Each row of a before or after table is a point. The points were changed in one or more steps. Then noise was added and the rows were shuffled. The steps act on how far a point lies along the listed directions, d1 being the first. Write out the steps. A step turns or swaps two directions, mirrors them in a line or flattens them onto one, adds a multiple of one to another, or multiplies one. Angles are multiples of 10 degrees, from the lower direction toward the higher: turns from -170 to 170, lines from 10 to 170 but not 90. Use the fewest steps. Two steps may share a direction if one is a turn and the other turns, adds or multiplies; they go together, in the order done. Otherwise the lowest direction goes first.
In the rows, zero is written as 128.

Directions:
(1): [159  97]
(2): [97 97]
Before (13 x 2):
[[126 130]
 [144 131]
 [131 134]
 [103 169]
 [ 85 104]
 [ 69 144]
 [109 100]
 [ 96 121]
 [120 108]
 [ 92 133]
 [ 93  69]
 [ 71  87]
 [ 81 142]]
After (13 x 2):
[[115 157]
 [ 64 152]
 [134 114]
 [107 132]
 [ 97 142]
 [133 177]
 [127 165]
 [134 128]
 [130 129]
 [165 161]
 [ 97 165]
 [130 190]
 [ 78 177]]
Steps: turn d1 and d2 by 80 degrees

Directions:
(1): [170 112 139 105  91  87]
(2): [134 133 150 131 185  84]
(3): [ 99  97 188 135 114 134]
Before, 14 rows:
[[112 124  95 127 110 155]
 [101 103 145 143 153 154]
 [ 92 125 110 152 165 153]
 [147  95 110 110  51 145]
 [125 133  64 132 108 187]
 [ 98 140 120 118 105 124]
 [ 82 141 153 155 210 136]
 [ 77 110 137 169 163 167]
 [165 131  68 111  78 148]
 [ 39 110 171 153 163 152]
 [142 147 107 149 177 126]
 [140 110 148 104 136  94]
 [125 139 161 147 159 121]
 [155 138  99 115  91  87]]
After, 14 rows:
[[182 133  85 108 144  82]
 [ 72 149  66 144 113 192]
 [165 130 130 120 180  60]
 [131 104 138  97  89 127]
 [107 155 112 117 131 106]
 [116 133 142 147 103 165]
 [143 124 150 121 114  58]
 [133 136 108 136 212 111]
 [ 94 128  88 165 150 183]
 [ 87 121 114 150 160 156]
 [116 124  98 135 133 170]
 [108 111 170 154 148 144]
 [ 63 123 138 152 122 202]
 [120 133 104 131 170 112]]
Steps: turn d2 and d3 by 120 degrees

Directions:
(1): [166 160 133 131 113 136  81 175 116 178 154]
(2): [137  87 122 140 175 137 126 173 173 147  84]
(3): [167 114 124 141  93  52 133 138 161 109 135]
Before (13 x 11):
[[150 138 118 133 104 128 115 119 135 123 169]
 [146 115 131 122 168 150  91 145 127 148 131]
 [134 126 120 102 112  94 136  68 138  77 129]
 [ 51 103 123 121 211 214 170 110 149  99  93]
 [158 120 132 145 116  82 136 150 167 114 129]
 [123 109 136 109 133 137 144 122 165 112  92]
 [159 164 156 113  63 100  87 149 115 153 176]
 [116 136 119 122 159 165  87 178 148 170  80]
 [133 148 113 132 161 166  72 148  84 190 123]
 [181 126 123 156 146  96  73 208 152 176 154]
 [132 127 110 132  92  88 155  90 156 108 131]
 [162 166 128 118  67  62 103 154  95 153 177]
 [ 84 139 130 108 178 194 128 102  97 135  99]]
After:
[[144 126 114 131 135 110  91 185 175 154  86]
 [116 128 122  95 128 126 135  68 124  90 124]
 [138 176 131 110  89 108 102 151  72 167 174]
 [141 146 110 138 155 148  69 151  85 188 122]
 [169 119 133 149 111  68 138 152 177 106 128]
 [ 78  91 121 129 191 174 169 113 166  92  95]
 [162 111 129 128 155 120  90 143 136 142 130]
 [120 133 109 131 106 109 150  86 144 112 127]
 [131  99 131 113 121 116 144 127 177 103  95]
 [137 170 158 103  86 148  85 144  96 164 173]
 [ 87 136 127 109 176 188 129 102  92 133  96]
 [207 119 120 163 129  54  76 212 173 163 156]
 [139 143 118 126 115 153 109 118 121 126 168]]
Steps: add 1 times d2 to d3
